Each point is reached from the start by the listed moves, each made 0, 1 or 2 times, or once backwards (-1), plus a little noise. Say if it took an odd or an even number of moves. Then give how often each move was made.
In the rows, 128 means zero.

Moves:
(1): [195 130 151  73 121 144]
(2): [119 197 131 142  77 125]
(3): [104 146 202 139 116 156]
Start: [121 105  98 136  99  95]
Points:
[110  53 163 127 143 122] -> even (0, -1, 1)
[ 65  40  67 174 159  81] -> even (-1, -1, 0)

Moves:
(1): [161 106 138 124 119 126 115 132 132 114]
(2): [150 157 119 125 129 120 149 128 135 123]
(3): [119 141 171 125 126 137 136 125 130 128]
(4): [129 131 129 152 134 123 126 128 127 122]
(5): [127 135 134 117 157 126 116 145 137 126]
(6): [134 135 122 130 127 160 129 130 123 128]
(7): [132 111 127 123 144 133 154 129 119 133]
(8): [132 131 129 123 118 125 129 152 114 127]
(9): [125 118 129 135 117 141 134 147 156 132]
Start: [133 131 131 108 126 147 132 119 126 118]
Points:
[166 179 164 135 151 210 179 205 122 106] -> odd (0, 1, 1, 2, 1, 2, 1, 2, 1)
[132 207 165  76 191 120 204 189 166 126] -> even (-1, 2, 1, 0, 2, -1, 1, 1, 1)
[127 123 127  83 127 212 107 104  81 126] -> odd (0, -1, 0, -1, 0, 2, 0, 0, -1)
[144  81 249 144  80 189  83 135 210  93] -> even (2, -1, 2, 1, 0, 0, -1, -1, 2)

Moves:
(1): [167 139 126 136 130 126 127 117 128 115 112 125 132 140 135 125 138 128
 130 129 133 131]
(2): [120 151 132 137 135 127 130 122 130 127 129 130 129 124 127 123 130 129
 125 128 119 125]
(3): [134 127 163 137 131 123 129 126 120 129 130 127 121 145 132 128 135 127
 126 139 138 132]
(4): [126 121 118 157 124 122 130 132 132 126 128 132 118 126 129 132 123 136
 137 132 133 133]
(5): [134 113 127 132 167 118 131 120 135 132 127 129 134 134 121 138 118 122
 127 121 129 133]
(6): [132 127 124 134 135 148 116 128 131 123 126 126 125 134 119 123 128 125
 130 129 128 118]
(7): [130 136 121 124 136 144 160 132 120 123 125 124 115 130 128 128 132 124
 128 136 126 133]
(8): [132 137 131 128 128 118 129 174 124 122 121 133 137 128 128 124 123 128
 125 141 131 130]
(9): [132 125 132 129 124 127 131 128 153 134 127 127 130 126 131 126 128 122
 128 132 127 127]
(10): [139 133 125 125 129 130 124 120 123 157 125 129 124 111 118 136 134 127
 120 138 132 124]
(11): [132 127 118 131 131 129 128 123 132 124 162 132 135 132 124 125 140 128
 122 139 119 130]
(12): [131 123 135 127 128 137 135 129 134 132 126 165 130 125 137 120 132 127
 131 118 130 118]
(13): [122 132 129 136 120 140 137 121 119 132 117 121 162 131 127 117 125 131
 145 134 129 132]
(14): [123 141 117 126 128 126 131 132 135 141 128 130 127 160 132 141 126 133
 117 130 122 127]
(15): [120 126 124 128 136 138 119 126 129 127 130 123 129 121 160 133 129 136
 122 130 136 136]
(16): [130 131 132 132 129 138 129 129 132 124 129 130 135 119 124 153 130 130
 126 127 121 129]
(17): [112 111 129 126 129 125 127 123 133 128 109 129 130 131 122 126 165 132
 132 136 125 132]
(18): [138 122 131 119 133 130 134 125 138 124 132 122 125 123 129 123 124 167
 127 129 113 122]
(19): [131 141 128 122 137 124 121 133 126 136 135 129 123 134 132 137 134 132
 161 127 128 120]
(20): [126 132 129 114 134 126 123 120 132 116 123 139 123 134 123 134 116 126
 136 160 135 123]
Start: [113 121 138 109 143 143 127 137 120 137 139 133 148 127 126 143 147 130
 142 136 131 120]
Points:
[152  70 185 181 170 134 158 183  92  85 122 101 249 179  89 167 229 191
 132 237 126 181] -> even (1, -1, 2, 1, 1, 0, 0, 2, -1, 0, 2, -1, 2, 0, 0, 2, 2, 1, -1, 0)
[132 103 108 143 148 177 111 229 156 128 198 226 197 169 155 187 156 193
  75 164 106 112] -> even (0, -1, 0, 1, 0, 1, -1, 2, -1, 0, 2, 2, 0, 2, 1, 2, 0, 1, -1, 0)
[ 96 141 125 110 142 138  96  64  96 144  47  58 238 222 213 158 233 181
 184  99 130 165] -> even (2, 0, 0, -1, 0, -1, -1, -1, -1, -1, -1, -1, 2, 2, 2, 0, 2, 0, 1, -1)

Moves:
(1): [152 123 120 119 136 136 122 118 132 129 140 121 125 122 123 131 135 120
 114 132 126 135 127 117 126]
(2): [131 151 130 131 121 126 137 129 125 129 122 129 128 129 131 123 132 133
 135 120 126 128 128 126 129]
(3): [130 119 144 133 127 128 135 134 135 132 139 126 127 123 124 126 130 132
 126 124 125 118 133 128 124]
(4): [135 138 127 143 132 138 129 130 133 124 138 134 121 137 129 126 120 128
 130 133 131 128 131 124 131]
(5): [133 136 129 119 143 118 135 124 135 124 127 120 126 132 133 126 131 137
 132 138 134 125 131 134 132]
(6): [127 134 129 125 127 154 129 135 125 132 124 129 140 130 123 125 122 132
 117 131 127 131 129 130 123]
(7): [124 120 130 125 121 126 149 125 133 131 120 133 125 127 131 130 121 131
 132 123 136 131 132 129 136]
(8): [120 124 121 122 111 125 139 138 131 137 122 114 124 124 139 132 122 126
 121 144 137 136 127 123 121]
(9): [131 135 130 132 119 128 122 126 142 123 117 131 136 125 122 129 116 131
 127 136 130 133 137 124 121]
(10): [132 137 123 132 129 124 124 117 138 152 131 129 129 130 134 145 129 122
 134 130 121 124 133 135 126]
(11): [120 141 123 115 128 125 138 132 126 126 139 140 111 125 128 136 125 122
 121 134 120 127 123 134 122]
(12): [132 132 132 125 133 135 130 138 131 134 125 141 125 124 129 137 131 133
 127 138 134 111 115 127 126]
(13): [127 130 128 127 138 117 134 123 116 122 141 126 150 128 124 129 128 126
 130 127 132 127 129 129 131]
(14): [134 132 128 121 130 129 132 134 128 127 124 130 137 142 131 138 120 129
 110 123 133 124 138 123 125]
(15): [128 128 130 120 131 134 124 118 146 117 130 132 129 121 151 134 127 128
 125 127 135 120 112 131 115]
(16): [126 134 129 135 141 128 139 131 125 119 120 117 130 128 124 143 136 129
 116 124 120 130 133 125 130]
(17): [133 121 122 127 123 130 132 129 133 120 132 129 128 133 123 127 145 137
 130 130 131 131 136 129 123]
(18): [134 124 123 132 126 127 128 123 125 133 127 126 126 128 121 131 125 139
 133 125 127 131 126 133 120]
(19): [129 131 128 126 132 133 126 132 130 123 125 122 134 130 131 130 124 125
 149 119 128 123 136 124 126]
(20): [126 129 137 126 118 133 130 113 126 128 126 123 129 131 127 132 123 134
 133 140 126 125 127 123 125]
(21): [122 133 141 121 123 132 127 128 133 121 140 123 121 126 117 129 130 124
 121 121 150 132 122 128 131]
(22): [128 127 147 126 137 130 121 133 126 130 131 137 134 132 132 134 125 133
 130 123 129 144 129 120 128]
(23): [130 124 128 133 123 125 122 127 114 127 126 127 127 113 137 124 124 126
 133 129 130 132 146 130 134]
(24): [149 132 132 134 125 126 127 133 130 118 131 125 126 138 126 132 127 116
 135 132 118 137 125 143 130]
Start: [122 130 118 129 126 140 143 138 125 121 122 130 138 121 134 122 118 136
 140 134 118 123 139 111 147]
Points:
[198 126  70 124 135 166 200 142 113  55 114  70 102 129 117 156 144 113
 169 226  84 146 180 103 161] -> odd (2, -1, -1, 1, 1, 0, 1, 1, 0, -1, 1, 1, 0, -1, -1, 2, 2, -1, 2, 2, -1, -1, 1, 2)
[140 156 160 111 158 126 161 129  56  82 113  80 225 130 113 126 153 185
 185 128 159 181 216 100 177] -> even (0, 1, -1, -1, 2, 1, 0, 0, 0, 0, -1, 0, 2, 0, -1, 1, 2, 0, 1, 1, 1, 2, 2, 0)
[ 87 188 201  88 123 133 201 236  34 104 178 102 178 133 143 119  67 121
  80 133 140 174 199 115 153] -> even (-1, 1, 2, 0, 1, 2, -1, 2, -1, -1, 2, -1, 2, 2, -1, 0, -1, -1, 0, 0, 1, 2, 2, 1)
[224 206 109  66 156 192 117  87 144 116 102 137 180 105 218 137 113 131
 156 164 106  99 149 125 125] -> even (2, 2, -1, -1, 2, 2, 0, -1, 0, 1, 0, 1, 0, 1, 2, -1, 0, -1, 1, 1, -1, 0, 2, 1)
[125 166 125 162 100 110 160 136 142 128 249 107 111 110  78 140 118  78
 116 192 122 141 186 155 151] -> odd (0, -1, 2, 2, 0, 0, -1, 1, 1, 2, 2, -1, 2, -1, -1, 0, 1, -1, -1, 0, 2, -1, 1, 1)
[166 145 122 127  66 108 188 139  99 187 106  92 181 176 141 194 141 153
 182 136 124 128 179  91 126] -> even (0, 2, 0, -1, -1, -1, 0, 2, -1, 2, -1, 1, 1, 2, -1, 0, 2, 1, 1, 2, 0, 1, 0, 1)
[148 130 110  94  63 194 155 123 165 154 102  97 134 133 129 158 104 163
 108 163 136 154 148  26  85] -> odd (2, 1, 0, 0, -1, 0, 0, 2, 1, 0, 0, 0, -1, 1, 0, 0, 1, 1, 1, 2, 0, 1, -1, -1)
[ 91 147  93  44 129 124 183 187  73 146 183 130 131  73 135 170 164 108
 116 157 189 142 157  91 155] -> odd (1, 0, -1, -1, 0, 0, 0, 2, -1, 1, 2, 2, 2, 0, -1, 0, 2, -1, 1, -1, 2, 1, 2, -1)
[103 127 110 151  41 129 111 110 174 168  60 187  93  40 212 154  53 151
 180 182 153 112 100 136 109] -> even (-1, 0, -1, 0, -1, -1, 1, 1, 2, 1, 0, 2, -1, -1, 2, -1, -1, 2, -1, 0, 0, 0, 2, 0)
[148  21 142 107  82 114 205 104 123 118 171  47 171  86 140 140 120 145
 138 132 172 157 158 125 129] -> even (1, -1, 2, -1, 0, 0, 2, 2, -1, 0, -1, -1, 2, 0, 1, 0, 1, 2, 0, 1, 1, 0, 1, 1)
[148 140 107 103 110 125 214 155 173 111  68  62 123 109 184 171 112 160
  84 113 103  82 118  76  75] -> even (1, 2, 2, -1, 0, -1, 0, 2, 0, -1, 0, 0, -1, 2, 2, 2, -1, 2, 1, 0, -1, -1, -1, 0)
[194  66 172 102 106 165 128 117 194  49 170 151 177 108 153 127  86 102
 125 133 141 197 140  89 117] -> odd (2, -1, 1, 0, -1, 0, 2, 0, 2, -1, 0, -1, 1, 0, 2, -1, 1, -1, 0, 0, 0, 2, 0, 2)

Moves:
(1): [122 116 125 116 144 138 117 119 137 135 119 131 135 122 125 133 135 129
 133 129 122 147 124 116 127 140 107]
(2): [134 118 127 124 124 128 138 138 135 127 126 136 131 129 132 128 137 140
 129 125 129 133 127 133 127 139 126]
(3): [134 122 126 133 120 133 138 126 118 140 135 127 131 128 136 130 133 118
 128 123 127 128 125 124 133 127 127]
(4): [137 126 139 136 131 138 131 127 140 127 123 120 116 125 138 124 141 131
 130 137 134 130 128 126 127 129 126]
(5): [130 135 125 117 115 137 117 138 128 125 129 132 130 126 128 128 136 120
 130 122 128 127 129 130 123 136 138]
(6): [133 125 128 136 137 128 133 124 127 124 141 131 126 130 134 137 125 133
 130 116 123 124 130 120 129 129 123]
(7): [128 130 127 126 137 131 121 121 121 130 120 125 126 133 132 126 136 134
 133 127 123 134 124 121 124 124 132]
(8): [122 110 122 136 129 134 133 122 123 134 120 138 126 128 137 123 117 122
 130 135 128 124 124 126 129 131 122]
(9): [122 120 123 138 132 134 130 132 121 134 134 126 128 116 121 129 119 136
 140 121 127 134 125 131 124 125 126]
(10): [144 134 131 124 133 125 122 128 121 125 136 130 114 140 130 113 134 128
 135 142 126 121 138 137 122 125 139]
(11): [128 133 129 130 134 118 120 129 124 129 126 111 131 118 140 128 124 138
 128 128 120 128 133 127 136 123 142]
(12): [130 124 133 131 126 137 129 125 132 124 128 125 135 140 123 128 123 126
 134 126 133 128 138 134 138 136 138]
(13): [121 132 117 134 133 132 114 127 136 136 124 133 127 140 127 118 129 130
 123 131 131 128 122 128 135 115 119]
(14): [133 131 125 125 113 144 127 127 125 133 127 136 133 122 124 131 119 120
 133 147 118 137 121 122 136 130 131]
(15): [125 137 122 129 129 121 140 134 121 128 126 129 133 128 129 140 119 138
 115 119 137 121 132 141 122 150 121]
(16): [127 129 131 122 123 130 128 131 133 139 127 130 125 132 120 125 118 124
 128 120 126 119 135 130 127 130 128]
(17): [146 128 133 129 129 135 120 126 127 129 114 134 121 131 127 124 126 108
 119 135 137 126 127 138 140 112 129]
(18): [133 129 133 135 125 125 122 131 136 129 121 123 119 133 125 137 128 130
 136 137 131 115 128 133 137 121 131]
(19): [154 123 127 142 117 137 119 128 133 121 128 117 135 129 125 126 134 130
 140 138 115 127 127 116 121 140 143]
(20): [125 121 122 134 128 116 130 121 116 130 134 129 131 122 127 128 121 126
 133 135 137 130 139 119 140 133 136]
(21): [130 121 117 120 125 131 123 125 131 128 122 122 121 128 125 131 116 129
 129 128 133 132 122 127 129 130 130]
(22): [132 141 112 137 137 123 136 115 133 129 137 142 136 113 132 128 127 135
 123 134 125 132 124 125 120 124 132]
(23): [131 142 134 124 121 127 113 119 129 129 129 140 139 131 132 133 132 139
 116 129 134 138 125 127 122 137 113]
(24): [129 131 130 128 124 132 118 117 120 129 133 132 124 132 128 117 140 136
 128 126 125 112 124 135 137 130 123]
Start: [132 128 134 116 118 111 128 128 126 125 131 114 135 143 124 132 119 134
 128 136 129 130 123 121 130 127 121]
Points:
[128 147 101  75  66 157 141 131 127 160 108 187 141 181 146 102 128 128
  70  72 156  83 100 180 149 152 109] -> odd (-1, 2, 1, 0, 2, 0, 1, 1, -1, -1, 0, 1, 1, 0, 1, 2, 1, -1, -1, -1, 1, 1, 0, 2)
[185 119  63 178 127 110  98  46 133 138  98 129 221 104 143 157  34 166
  80 172 169 178 134 104 175 201 119] -> odd (1, 0, 0, 0, -1, 0, -1, 1, 0, -1, 2, 2, 1, 0, 2, 0, 2, -1, 2, 2, 2, 2, 2, 0)
[208 124 174 158  47 194 112 143 141 110 140  52 168 174 153 166 147  98
 182 180  74 136 129  74 155 168 190] -> odd (0, -1, 2, 1, 1, 1, 0, 0, -1, 0, 1, 2, 0, 2, 0, -1, -1, 1, 2, -1, -1, -1, 0, -1)
[236 150  88 122  90 161  53  90 154 150 147 155 184  88 131 118 163 125
 148 233  75 204 101  56 138 137 139] -> odd (2, 1, 1, 0, 1, 0, -1, -1, 0, 1, 1, -1, 1, 2, -1, 0, 1, 0, 2, 1, 0, 2, 1, 0)
[ 87  19  33  78 129 117 143 102  84 172 147 176 131 100 139 100 150 125
 184 138 143 170  98  95 124 164  94] -> even (2, 2, 2, -1, 2, -1, 0, 2, 1, 1, -1, -1, 0, -1, -1, -1, -1, 0, -1, 2, 2, 1, -1, 1)
[177 124  98  82 123 196 153  89  70 207 120 249 154  86 182 131 147 125
 102 140 111 171  94 128 102 201  48] -> odd (2, 2, 2, 1, 2, 1, 2, 2, 1, 1, 0, -1, -1, 2, 2, 2, 2, -1, -1, 0, -1, 2, 1, 1)
[191 178  65 145 150 118  68 138 145 131 121 145 156 121 132 132  77 184
 107 141 120 154 109 154 105  97 143] -> even (0, 1, -1, -1, 1, 1, 0, 0, 2, 1, 2, 0, 2, 0, 1, 0, 2, 0, 1, -1, 1, 2, 1, -1)
[229 204 136 150 138  73 105  62 103 119 163  87 106 181 156 140  89 206
 113 162 158 103 186 106 126 177 175] -> odd (-1, -1, 0, 2, -1, 2, 2, -1, -1, 2, 1, 1, 0, 0, 2, 2, 0, 0, 1, 2, 2, 1, 2, 0)

Moves:
(1): [132 129 133 123 128 128 128 130 124 119 124 130 133 127 137 130 125 128
 122 122 128 129 126 131 137 133]
(2): [133 127 137 130 131 125 137 133 131 147 127 114 135 126 134 123 118 132
 126 137 135 139 120 134 120 121]
(3): [138 133 130 125 117 133 130 136 125 127 138 126 127 125 133 128 131 116
 128 119 130 121 131 119 136 128]
(4): [133 129 120 132 122 125 124 127 134 122 135 119 120 123 118 124 132 123
 117 131 129 124 129 114 128 124]
(5): [115 126 125 116 129 129 142 121 120 121 110 134 126 121 127 127 128 123
 122 113 132 130 136 132 140 133]
(6): [133 139 122 131 133 142 131 126 139 119 129 130 123 129 133 131 134 127
 125 126 124 133 132 127 121 128]
(7): [125 125 127 125 126 123 126 129 129 133 129 115 131 118 133 123 134 122
 139 139 123 120 129 128 132 135]
(8): [135 138 116 134 130 125 133 131 124 121 134 123 123 132 141 114 146 132
 126 125 125 127 127 137 130 121]
(9): [130 129 115 125 115 119 125 133 121 124 125 137 116 122 126 126 129 117
 124 133 128 138 133 136 127 123]
(10): [116 134 112 126 133 131 123 130 125 123 131 127 131 128 139 127 129 139
 128 133 127 124 121 124 126 127]
(11): [152 119 120 126 127 115 128 126 102 137 119 114 123 122 133 120 123 130
 139 136 133 125 130 123 120 126]
(12): [130 133 135 129 125 116 140 121 135 130 131 131 131 119 132 126 126 122
 131 127 135 126 128 121 126 129]
(13): [129 131 123 117 128 129 124 132 124 131 121 124 142 128 134 123 130 124
 126 114 127 122 126 132 127 126]
(14): [123 127 138 126 120 131 125 128 131 128 127 125 123 131 134 136 128 128
 128 121 132 130 127 124 127 120]
(15): [136 131 128 132 121 128 129 125 120 128 131 124 127 130 132 128 121 122
 122 128 121 131 129 133 127 139]
(16): [121 126 140 122 122 134 131 117 128 124 140 122 126 128 129 114 123 130
 134 136 125 128 137 107 129 131]
(17): [119 128 112 118 131 109 129 131 140 136 104 129 122 131 131 130 130 131
 125 126 115 134 139 123 136 134]
(18): [128 124 124 124 131 131 128 123 135 124 129 124 129 121 125 122 125 132
 135 124 126 127 124 124 131 131]
(19): [128 123 137 130 132 131 126 127 133 132 132 135 120 127 130 133 133 123
 124 124 130 131 128 124 127 137]
(20): [121 136 136 124 135 126 116 120 123 130 120 128 113 130 134 123 139 125
 129 137 142 130 122 137 128 133]
(21): [137 119 132 118 124 125 138 128 123 136 135 127 136 131 125 139 135 128
 137 130 119 126 118 120 128 122]
(22): [118 128 141 134 111 119 134 134 121 128 105 121 129 133 124 121 137 126
 134 138 147 137 124 128 127 134]
(23): [135 132 118 129 133 121 122 139 122 119 133 118 119 130 127 137 125 113
 130 127 130 132 126 125 129 123]
(24): [138 126 106 126 129 125 125 120 141 118 139 124 132 126 134 127 132 127
 121 127 129 134 138 132 131 139]
Start: [129 132 126 127 127 131 125 133 121 135 123 128 128 131 138 122 129 127
 132 138 130 119 127 129 131 128]
Points:
[148 126 112  92 149  98 126  76 151 140  72  87  71 137 159 128 106 115
 118 143 149 180 171 107 142 180] -> even (0, 1, 0, 0, 1, 1, -1, -1, -1, -1, 1, 0, -1, 1, 1, 1, 2, 1, 0, 2, 0, 0, 1, 2)
[199 116 144 128 110  94 131 140  84 117 174  82 170 128 181 170 145  88
 164 134 136 101  90  87 117 151] -> odd (2, -1, -1, 0, -1, 0, 1, 0, -1, 1, 1, 2, 1, 1, 1, 0, -1, -1, 2, -1, 2, 1, 2, 1)
[129 166  48 118 159  59 111  87 127 134  88 116   7  88 181  89 186 100
 113 162 139 102 178  86 134 164] -> odd (-1, -1, 0, 2, 1, 1, 1, 1, 0, 1, 2, 2, -1, 0, 0, 0, 2, -1, 2, 2, -1, -1, 0, 0)
[202 136  82 116  35 133 206 124  74  99 158 111 120  90 119 118 111  70
 102 156 149 149 154  62 121 115] -> even (0, 1, 2, 2, 2, 2, -1, -1, 2, 1, 1, 1, -1, -1, 1, 1, -1, -1, -1, -1, 2, 1, 0, 1)
